Each row is a point. The window is the flat piece filled in between its corners: a triangle in 3 columns, a solid with four corners in 4, and so on. A path goes straight from each point to the next, and from the last back to the first. After which points does the path pass through the window?

Window:
[[ 2.9 -3.8 -2.5]
 [ 0.6  3.0  1.7]
 [-0.8 -3.8  1.7]]
Path:
(1): [-2.7  0.9  0.2]
(2): [-2.8 -5.6 -0.6]
(3): [ 3.0 -3.5  3.2]
(4): [ 3.3 -2.1 -0.2]
(5): [-1.8 -0.4 -2.4]
(6): [ 2.8 -3.6 -6.2]
(7): [ 4.0 -3.3 -0.5]
(8): [2.5 2.5 1.8]
(9): [-1.8  6.2 -0.4]
(10): [-1.1  0.1 -2.0]
(11): [2.4 2.7 3.3]
(12): [1.5 0.1 4.4]
(13): [-3.4 -0.5 -0.5]
(14): [-2.0  1.7 -1.3]
(15): [0.7 2.3 3.9]
(16): [ 1.4 -0.7  3.4]
Through the window after points: 4, 10

Window:
[[-2.7 -4.6  1.9  2.5]
 [ 4.6  1.2 -5.0  1.1]
 [-2.8  6.6 -3.8 -2.2]
 [ 0.5  1.6  0.5  0.5]]
Path:
(1): [ 0.1 -1.1  1.0 -0.2]
(2): [-2.5 -1.0  0.2  4.1]
(3): [-0.5 -0.8  2.0  4.9]
(4): [-2.6 -3.0 -0.5 -0.8]
(5): [ 3.4 -4.3 -0.5 -0.5]
(6): [-0.2  2.4 -0.8  4.5]
(7): [-2.7  4.2 -1.6  1.8]
(8): [-2.2 -0.5 -0.9 -1.1]
(9): [ 0.2  4.6 -1.8 -4.1]
(10): [ 0.3  4.1 -3.2  2.7]
(11): [-3.5  4.5 -1.2  4.6]
(12): [-0.4 -1.2 -0.2 -1.9]
Through the window after points: 1, 3, 7, 11

Window, 6 rows:
[[-0.7  1.6 -0.3  1.3 -1.2  6.5]
 [-3.4  2.9  0.0  4.0  2.1  2.2]
 [ 0.6  0.5  2.1  0.7 -0.3 -4.3]
 [ 3.1  7.5 -1.7  3.5  1.6  1.0]
 [-5.7 -0.8 -3.2  1.6 -5.3 -6.3]
 [ 4.6 -3.0 -0.3  1.7  1.7  2.2]]
Path:
(1): [ 1.9  2.3  0.1  6.8 -2.9 -3.8]
(2): [ 0.1  1.8  1.0 -1.6  1.8 -1.4]
(3): [-0.5  2.2 -3.2  0.4 -1.6 -3.1]
(4): [-2.5 -0.4 -0.3  3.0 -3.1 -2.0]
(5): [ 2.8  2.2  0.6  2.9 -2.4 -4.2]
(6): [-2.5  1.7  0.0  0.0  2.7  0.1]
(7): [-0.7  1.5 -2.2  0.5  2.6 -5.1]
(8): [-2.7  1.1  2.7  4.8 -2.7  0.1]
(9): [ 1.2  1.7  2.8  2.6 -0.5 -2.4]
(10): [-1.3 -1.8 -1.6 -1.7  0.7 -3.9]
(11): [ 2.5 -0.2 -1.1 -1.2  4.5  1.1]
(12): [ 4.0 -3.2  0.3  4.5 -1.3  2.4]
Through the window after points: 1, 5, 9, 11

Window (8 x 8):
[[ 1.3  0.8  1.8  2.6  0.1  2.8  3.5 -1.2]
 [-2.6  1.4  2.1 -5.9  1.1 -1.0 -6.8 -0.3]
 [-2.8  2.8  0.6 -3.0 -4.6 -5.8 -0.7 -0.8]
 [ 1.4  2.8  2.6  4.4  1.8  0.5  0.7  4.6]
 [-2.3 -1.7 -1.6 -0.8  5.1 -4.3  0.1 -4.0]
 [ 3.3  4.2  4.1 -3.6 -0.5  0.4  3.9  2.3]
 [-2.6 -3.3 -3.2 -4.6  1.3 -2.8 -3.3 -0.1]
 [ 6.4  3.9 -0.8  7.2 -2.0 -2.6  0.6  0.4]]
Path:
(1): [ 6.0  1.2  4.6  1.1  2.0 -5.7 -3.7  3.3]
(2): [ 0.2 -1.7  2.1 -0.4  2.1 -2.7 -0.8 -0.8]
(3): [-1.0  2.2 -2.8  0.6  1.3 -3.5  0.4 -1.6]
(4): [-4.1  4.2 -3.8 -3.0 -0.3 -0.5 -2.8  1.1]
(5): [ 2.0 -0.5  4.1 -3.2 -2.1 -3.1  0.1  0.6]
(6): [ 2.4  1.9  3.7  2.1 -0.3 -1.0  0.2  2.2]
(7): [ 1.3  5.4 -2.6  1.5  2.9  1.2  3.4  3.4]
(8): [-0.6  2.8 -1.6  0.6 -0.5 -2.2 -0.4  0.7]
(9): [ 4.2 -1.9  5.9  2.7  5.1 -2.6 -0.2  1.4]
(10): [ 2.0  1.0  5.2  0.4 -0.7 -3.3  1.3  0.2]
(11): [-0.5  3.2 -1.0 -1.2 -0.8  2.6 -0.1  1.6]
(12): [-0.7  7.6 -1.4 -0.1  3.0 -1.8  1.0 -0.4]
(13): [ 1.2 -4.0  3.1  1.0 -1.5 -3.0 -1.5 -1.3]
(14): [ 2.0  0.6  3.7  0.5 -0.7 -0.6  0.7  0.7]
(15): [ 0.2  5.2 -1.5  1.9 -0.2  0.0 -1.3  2.2]
(16): [-3.6  2.7 -0.6 -0.5 -1.3  0.1  2.7 -0.2]
Through the window after points: 2, 6, 16

Window (8 x 8):
[[-5.6  0.4 -2.2 -2.7 -1.1 -2.2  0.9  4.7]
 [-2.0  0.3 -2.3 -0.2  0.4 -3.5 -3.8  1.7]
 [-2.1  3.2 -3.7  1.3  3.4  0.7 -2.0  3.4]
 [ 3.0 -2.0  1.1 -0.7  1.5 -1.0  5.8 -2.0]
 [-0.9 -2.2  1.9  1.4  0.2  3.1  3.2 -7.6]
 [-6.4 -0.1  0.0 -2.0  5.3  0.4 -6.1  2.8]
 [ 1.2  2.7  3.9  0.6  0.5 -0.6  4.1 -4.4]
 [ 0.6 -3.0  3.8 -2.0 -4.5  2.4  2.5  0.5]]
Path:
(1): [-1.6  2.4 -3.5 -2.6  1.6  0.7  0.3  0.2]
(2): [-1.6 -0.4  2.0  2.9  2.0 -3.5 -1.4 -1.5]
(3): [-8.0 -2.2 -1.3  5.5 -1.5 -1.3  2.6  0.7]
(4): [-0.4  1.2  0.0 -7.6  0.0 -0.4 -0.9  4.1]
(5): [-0.5  1.6  0.7 -0.9  0.7  1.5 -0.4 -1.7]
(6): [-0.9 -0.5  0.7  1.6  2.1 -0.8  0.8 -0.5]
(7): [-0.5 -1.9 -0.7  2.8  1.3  0.7  4.5  1.6]
(8): [-2.6  3.8  1.3 -5.5  0.0  0.1 -2.6 -2.4]
Through the window after points: 3

Window, 9 rows:
[[ 0.5  0.6 -1.7  0.7 -1.0 -2.3 -0.4 -5.4 -2.7]
 [ 2.8 -0.8 -5.7  0.5  0.5  1.9 -0.3 -0.1 -3.3]
 [ 6.1 -4.3  3.7  1.3 -5.0 -1.2 -2.5  5.8 -0.6]
 [-2.4  0.9  3.5  0.0 -0.9  1.8 -0.6  0.6  4.4]
 [-1.5 -1.8  0.4  3.7 -0.3  0.8  1.2 -3.0  0.0]
 [ 1.5  4.0  0.4  3.6  0.0 -0.8 -4.1 -1.1 -2.1]
 [ 4.3  3.4  1.5  2.9  4.0 -1.2  0.1  5.4  0.0]
 [-0.4 -6.2 -0.1 -2.2  3.9  3.4 -3.5 -1.2 -2.4]
 [-0.6 -1.2 -0.7 -1.1  1.4  0.1 -4.6  2.8 -6.1]]
Path:
(1): [ 1.1  1.1  1.4  0.3 -0.2  1.4 -0.5  0.8 -1.5]
(2): [ 1.9 -2.9 -0.4  1.0  0.1 -2.7 -4.5  1.5  0.4]
(3): [ 3.2 -1.3 -1.8  3.0  3.6 -2.6 -2.0  3.3 -0.1]
(4): [-0.1 -1.3  1.2 -1.4 -1.4  3.0 -0.9  0.3 -3.0]
(5): [ 0.2  1.3  0.7 -0.6 -1.4  2.7  4.1 -1.9 -3.7]
(6): [-0.7 -2.6 -0.6  4.5  0.7 -0.4 -1.9 -1.7  1.0]
(7): [ 0.4 -0.5  0.8  5.8  5.1 -5.0 -3.6  0.6  1.9]
(8): [ 1.6 -0.6 -0.4 -2.3 -3.0  4.5  1.2 -1.9 -1.9]
(9): [ 6.1 -3.3  2.8  2.1  5.2  5.5  3.1  1.2 -2.7]
(10): [-3.9  0.3 -2.2 -0.9 -0.6 -3.4 -6.3  0.2  0.2]
(11): [-1.7 -4.0  1.7  0.3 -0.2 -5.6 -2.8  0.0  4.0]
(12): [ 5.2 -1.7  0.8  0.8 -0.5  5.1 -2.6  2.4 -5.6]
Through the window after points: 5, 9, 11

Window (11 x 11):
[[ 0.9  3.9  1.0  0.8 -6.1  1.0 -1.7 -5.0  0.4 -0.7 -0.1]
 [ 0.8 -6.4 -0.6  5.9  1.3  3.7 -2.6 -4.1  1.3  0.7  0.2]
 [-1.8 -1.3 -4.1  1.6 -2.4 -0.5 -1.8 -0.4  0.6 -0.9 -5.0]
 [-0.9  0.6 -2.5  0.9  1.3  3.0 -6.7 -0.9  2.8 -3.3 -1.7]
 [-3.8  5.2  6.3 -1.0  2.5  1.6  2.4 -3.5  3.8  1.2  1.7]
 [ 3.7  2.5 -2.5  4.0 -0.7 -0.2  2.6  2.8  2.6  1.7 -1.5]
 [ 3.1 -2.8 -0.9 -3.1  3.4  0.4  1.0  1.6  2.3  3.1 -4.7]
 [-2.0  1.6  0.1 -3.9 -0.6  0.5  2.3 -7.1 -2.5 -4.1  1.7]
 [ 2.3 -0.6 -0.3  4.3  2.3 -4.9 -1.3  0.5  4.1  1.4  1.6]
 [-2.1  0.2  3.8 -1.5 -3.4  2.1  0.8 -2.6 -2.4  0.0  5.6]
 [ 1.5  2.2  2.0  1.2  0.6 -1.3  0.2  0.1 -1.7 -0.6 -2.1]]
Path:
(1): [-2.0  3.2 -3.2 -0.5  1.9  2.0 -2.8 -1.9  0.6 -0.8 -0.4]
(2): [-4.0  2.7 -1.6 -1.0  3.7 -1.9 -2.4 -2.4 -1.8  1.1  3.0]
(3): [ 4.1 -3.1  1.6  1.0 -4.3  4.5  0.6 -3.1  3.5 -4.4 -3.1]
(4): [ 0.3  0.1  3.0 -0.7 -2.9  2.7  3.3 -0.7  3.3 -4.2 -0.5]
(5): [-2.7  1.6 -0.2  0.8  4.3 -0.3 -2.4 -7.5 -2.0  3.2  2.1]
(6): [-1.6  0.7  0.1  1.6  3.0  2.8 -0.9 -2.4 -1.8  2.7  0.1]
(7): [ 0.6  0.5  1.7 -3.1 -6.3  0.1  2.0 -3.1  1.8 -5.3  0.7]
(8): [ 0.3 -1.7  0.0  1.9 -0.7  1.9 -5.0 -0.8  3.1 -3.0 -1.9]
Through the window after points: 2, 4, 8

Window, 12 rows:
[[ -0.9  -1.4  -4.3  -2.1  -1.7   1.0   3.6  -0.6   0.1  -0.9   5.2  -1.8]
 [ -2.4   2.6  -3.4  -1.6   2.8   3.8  -3.2   0.7  -4.8   1.6   0.3   0.5]
 [ -6.0   3.7   0.1  -4.2   2.2  -1.9  -2.3  -0.1  -6.2  -3.2   1.8  -8.0]
 [ -2.3   1.5   0.8  -2.1   0.3   0.7   0.3   0.2  -2.7  -3.5   1.7   2.4]
 [  1.0   0.1  -1.0  -0.4  -3.0   0.9   0.8  -2.6  -5.8  -2.5   1.8  -2.7]
 [  5.9   1.1  -0.1  -2.1  -0.5  -2.7  -0.3   0.9  -2.3   3.0  -2.8  -4.9]
 [  1.4   0.7   3.1   5.4  -1.6  -5.1  -1.1  -5.1  -0.6   2.9  -0.7   3.3]
 [  3.7  -3.0  -1.4  -3.1   1.8   1.3   1.5  -4.2   0.1   0.6   0.9  -0.9]
 [ -3.2  -1.3   0.0   4.2   1.3  -0.3   3.8  -1.8   1.9  -1.5  -2.1  -0.8]
 [  1.4  -0.8  -3.7  -0.5   0.4   0.4  -0.4  -2.3   5.4  -3.2  -2.1  -2.8]
 [ -1.0 -10.9  -2.6   2.0   1.4  -4.3  -2.5  -0.8   1.8   0.9  -2.1   1.0]
 [ -4.0  -2.5  -2.0  -7.0  -1.7   1.1  -1.9  -1.5  -2.9   0.3  -1.0  -2.5]]
Path:
(1): [-2.2  0.8 -3.8 -4.0  0.4  0.5  1.0 -1.7 -2.3 -1.6 -0.7  0.0]
(2): [ 0.5 -4.6 -0.9  1.9 -1.9  0.9  0.0  0.5  0.2  2.0  6.4 -3.7]
(3): [-1.2 -2.0 -2.2  0.2 -0.8  2.5 -7.8  0.6  1.1  0.7  5.6 -5.3]
(4): [-0.7 -0.9 -1.9 -4.2  2.0 -1.2  6.9 -3.1 -3.4 -2.1 -4.4  0.7]
(5): [-0.3  0.0 -5.7 -3.4  2.3 -4.5  0.9 -2.0 -5.2 -0.3  1.1 -3.1]
(6): [-3.3 -1.3  4.1  0.1 -1.5  4.2 -1.5  0.1  0.2 -1.2  0.5 -0.5]
(7): [-3.4 -1.8  1.5 -1.2 -2.6  2.7 -3.1  2.5 -2.1 -2.9  2.0 -4.7]
(8): [-0.9 -0.8 -2.4 -3.8 -0.4 -0.7  0.2 -2.9 -3.1  0.2 -0.4 -1.8]
(9): [-1.6  1.7 -8.7 -2.8  2.0 -4.5  1.5 -2.3  1.6 -1.8 -0.7 -2.3]
(10): [-1.1 -2.7  2.2 -0.7 -0.2  1.1 -1.2 -0.2 -1.8 -0.3  1.0 -1.5]
(11): [ 1.9 -1.7  0.6 -0.4  0.0  0.5 -0.8 -1.4 -0.9  0.3  0.4 -0.7]
(12): [-2.0 -1.0 -7.5  1.1  2.0 -4.9  2.7 -3.3 -1.4 -0.6 -0.3 -2.0]
(13): [ 1.8  3.1 -2.3 -6.7  3.1 -1.9  7.6 -0.9  2.9 -2.2 -3.5  4.3]
(14): [-1.8 -1.6 -2.2  0.7 -0.9  0.6 -0.7 -1.4 -0.4 -1.3  2.2 -3.9]
(15): [ 1.6 -0.1  1.6 -1.3  2.0  0.4 -1.0  1.1 -0.8 -0.8 -0.9 -3.3]
(16): [-0.5 -1.3 -4.4 -3.1 -1.9 -2.5  1.1 -4.8 -3.1  2.0  0.3 -2.0]
Through the window after points: 1, 7, 13, 15

Window, 14 rows:
[[ 5.2 -1.0  1.8  1.2  0.8  1.0  1.3  4.1 -3.0 -0.8 -4.8 -7.0  6.9 -1.3]
 [ 4.4  0.7  1.6  0.8  1.2  3.8  3.8  2.2 -2.5 -1.9 -0.4 -0.1  2.8  1.0]
 [-1.8  1.5 -3.8  4.3 -1.6 -2.4  0.4  2.0  1.9  0.4 -0.8 -0.3 -0.7  4.3]
 [ 1.3 -2.5  1.1  4.0  0.9  2.0 -0.1 -0.1 -2.4  3.3 -4.5  5.0  1.1 -2.0]
 [-4.1 -0.1  0.1  2.6 -3.9  1.9  0.4 -1.2  3.1  2.2 -1.3 -0.9  3.8  3.0]
 [ 2.5 -7.8  2.4  5.5 -6.8 -1.7 -0.5 -2.4 -2.2 -1.5 -0.4 -4.2 -2.2 -0.4]
 [ 1.4  2.8  3.2  3.0 -0.5 -2.6  3.6  7.0 -1.9  3.9 -0.5 -5.0 -2.3 -0.8]
 [-2.1  5.2 -0.9 -4.0 -3.1 -1.6 -3.8 -2.4 -1.8 -4.3  0.9  1.6 -1.5  2.1]
 [ 0.1 -3.0 -3.0  1.0 -4.1  1.0 -1.3 -3.8 -3.8 -0.6  2.8 -2.0  4.8 -4.2]
 [-2.5 -0.4  4.4  3.1 -1.5 -2.5 -1.4  2.9 -1.9 -4.0 -3.0  5.4  4.6  0.9]
 [-3.0 -0.7 -3.4 -1.1  2.3 -1.7  2.9 -5.7  0.7 -1.4  0.0  2.6  1.2 -0.6]
 [ 2.3  2.1  1.9 -1.8 -4.4 -5.1 -4.1  5.7  3.6 -7.2  0.9 -2.2  0.7  0.0]
 [-1.9 -1.9 -2.6 -1.0 -5.3  3.5 -2.8  3.8 -0.8 -4.9 -3.1 -1.0 -1.3  1.0]
 [ 0.0 -2.0  4.8  1.8  3.4 -2.4 -3.3 -0.2 -3.5 -0.8  2.0  0.9  2.3 -1.6]]
Path:
(1): [-0.8  1.8  1.2  2.8  0.2  0.6 -2.3  1.6  0.8 -6.5 -1.8 -4.3 -0.6 -1.2]
(2): [ 1.6  0.4  0.3 -1.8 -4.2 -4.7 -1.6  3.3  1.8 -2.7  1.0  0.7  1.7  1.1]
(3): [ 0.2  0.2 -0.4 -2.8 -3.3 -3.1  2.0  0.2 -3.5  0.2  0.6 -1.7  2.2  3.4]
(4): [-0.3 -0.8  0.8  5.9  1.9  3.5 -4.7 -0.7  2.7 -2.5 -1.6  1.5 -1.4 -5.0]
(5): [-2.3  3.0  2.3  6.0 -0.5  1.0  1.5  1.4  0.3 -2.2 -3.1 -1.7 -3.1  0.0]
(6): [ 1.5 -1.5  0.1  1.0 -1.8 -1.3  0.5  2.0 -1.5  0.8  0.1 -1.3  1.7  0.7]
(7): [ 1.0 -1.2  1.2  0.5 -1.0 -1.1 -0.7  1.5 -0.3 -0.4 -0.9  1.1  3.3  1.2]
(8): [-1.1  3.4  0.6  3.8 -1.3 -2.3  0.9 -1.7 -1.8 -4.0 -0.3 -2.5 -1.5 -2.7]
Through the window after points: 1, 5
